Every row gives one point. Each copy is the shape, with its points in the same order, turned, moved and blurred by noise. Is it also mirrored, or only turned?
In the rows, 128 means zero.

Shape (8 x 2):
[[ 89 114]
 [ 80 165]
 [179 159]
 [ 94 134]
 [122 128]
 [150 111]
 [ 78  80]
 [205 165]]
Copy 1 (8 x 2):
[[139  98]
 [186 127]
 [109 189]
 [153 117]
 [125 128]
 [ 91 130]
 [133  67]
 [ 92 214]]
Copy 1 is: mirrored
Copy 2 (8 x 2):
[[102  90]
 [ 66 128]
 [155 174]
 [ 95 114]
 [121 119]
 [157 121]
 [108  53]
 [176 193]]
Copy 2 is: only turned
Copy 3 (8 x 2):
[[ 80 100]
 [ 95  59]
 [175 123]
 [ 94  83]
 [123 111]
 [122 139]
 [ 44 122]
 [210 145]]
Copy 3 is: mirrored

Shape:
[[119 154 133 128]
 [118 117 138  27]
 [108 133  73 178]
 [ 75 161  96 139]
 [123 131 205 144]
 [174 140 157  71]
 [ 95 111 159 191]]
Copy 1, 7 rows:
[[119 157 133 116]
 [ 87  85  69  70]
 [169 173 117 174]
 [123 189  95 143]
 [ 70 127 185 125]
 [122  91 137  59]
 [ 99 149 170 186]]
Copy 1 is: only turned
Copy 2:
[[131 157 131 160]
 [155 108 184  78]
 [105 115 100 217]
 [128 136 156 205]
 [ 83 202 129 115]
 [163 149 120  79]
 [ 51 172 117 171]]
Copy 2 is: mirrored

Shape, 11 rows:
[[165 163 187 150 168  68]
 [117  89 182  75 175 124]
 [174 146 166 161 146 139]
 [119 128 115 160 177  86]
 [119  78 153 142 112 151]
 [186 121 171 117  96 144]
 [117 117 122 159 208 143]
 [161  75 197 116 123 101]
 [211 107 111 191 150 127]
 [188  87 188 108  67 139]
 [ 89 150  69 103  79  97]]
Copy 1 (11 x 6):
[[175 157  97 102 146  62]
 [100 132 183  75 172 106]
 [194 137 119 141 153 124]
 [120 118  68 116 148 130]
 [143  71 160 111 124 148]
 [213 124 167  90 123 130]
 [109 128  95 145 188 154]
 [165  88 174  67 145  92]
 [213 100  77 103 174 158]
 [214 100 193  63 113 130]
 [106 140  93  95  42 170]]
Copy 1 is: only turned
Copy 2 (11 x 6):
[[ 99  49 147 183 146 157]
 [ 52  93 159 114 159  74]
 [145  78 160 140 119 132]
 [111  90  79 163 158 122]
 [103 120 129 121  80  78]
 [110  84 169  95  79 137]
 [142 105 105 146 179  79]
 [ 61  55 158 128  88  99]
 [176  41  99 117 101 121]
 [ 86  80 179  82  43 122]
 [ 73 172  69 106 112 177]]
Copy 2 is: mirrored

Shape (11 x 8):
[[131 157 134 108  88 116  72 147]
 [132  95 145 142 141 182 102 103]
 [118 155 114 161  54 103  95 147]
 [ 91  78 249 111 165  84 156 176]
 [141 133 147  97  64 104 116 159]
 [144 125 138 115 144  97 125  69]
 [158  97 168 129 139 147 143 126]
 [138  83 131  98 125  73 104 167]
 [122 129 101 147 117 108 110 178]
 [ 71 161  85  98 115 110 132 155]
 [119 105 109 143  62 105 103  94]]
Copy 1, 11 rows:
[[102 163 142 147  62 104 115 118]
 [114 113 189 104 146 143 130 105]
 [106 129  94 164  63 132 108 103]
 [210 107 149  98  97 111 219 210]
 [147 168 123 137  57 140 116 129]
 [160 167 138 122 146  94 158  79]
 [159 139 167 115 144 142 138 137]
 [155 149 119  84  83  78 107 153]
 [102 128  94 123 105 105 109 143]
 [ 68 173  88 102  83 124 161 129]
 [138 128  98 120  82 132 120  58]]
Copy 1 is: only turned
Copy 2 (11 x 8):
[[141 137 106 130  77 111  77 132]
 [188 105 141 124 148 131 123  74]
 [147 119  62 127  91 148  88 169]
 [143  45 226 139  41 137 180 138]
 [128 114  95 141  70  91 123 149]
 [134 157 128 147  95 160 156  76]
 [158  99 152 159 128 119 157 105]
 [ 80  81 130 137  79 122 121 106]
 [106 100 117 117 122 145  93 155]
 [102 150 121  59 103 130 117 158]
 [149 114  51 115  94 151 130 102]]
Copy 2 is: only turned
